Each point is reached from the start by the listed moves, each made once or not at all, plus a little noise. Is the number of moves made odd or even? Then give how often each move was made.

Moves:
(1): [52 10  6]
(2): [-5 32  3]
Start: [ 8 -1 38]
Points:
[ 5 31 40] => odd (0, 1)
[62  9 45] => odd (1, 0)
[ 8  0 36] => even (0, 0)

Moves:
(1): [ 70 -17 -16  -4   6  -4 -13]
(2): [19 67 22  4 -7 10 -2]
(3): [ 12 -11  48   3  -8  -2  -9]
(4): [ 1 -3 -1 73 23 -8 -7]
(5): [  3   2   8 -14  43   5  -5]
(6): [  0 -16   3   4 -11  69 -11]
Start: [-28  -7   9  18   4 -19  -5]
Points:
[-25  -3  16   3  48 -14 -10] => odd (0, 0, 0, 0, 1, 0)
[  5  48  88  86  55 -12 -29] => even (0, 1, 1, 1, 1, 0)
[-10  62  31  22  -3 -10  -7] => odd (0, 1, 0, 0, 0, 0)

Moves:
(1): [ 61   7 -15   1  10  20   6   4 -15]
(2): [-14  52  17   2  12   8  -3 -11  -1]
(3): [  6 -23  52  19   4   6   1 -13  -7]
(4): [  4  -1 -13  35   5 -14  -9   5  -8]
(5): [ -3 -11  -2 -10  58 -13  10  15   6]
(6): [-14  -3  -5  11   7  37   7  21  -4]
(7): [ -6   4   7   7  -5 -21  42   7   0]
(8): [ -2   3  18 -10   0  -8 -10  40 -18]
(9): [ 6 10  9  3 -4 11 -9 18 40]
Start: [ 12  -2  17   9 -14  15  -8  31   3]
Points:
[  7 -24  88  22  51  50  -7 111  20] => odd (0, 0, 1, 0, 1, 1, 0, 1, 1)
[62 16 -2 66  0 49 28 85 17] => odd (1, 0, 0, 1, 0, 1, 1, 0, 1)
[ 40  46  31   4  74  58   1 101 -29] => odd (1, 1, 0, 0, 1, 1, 0, 1, 0)
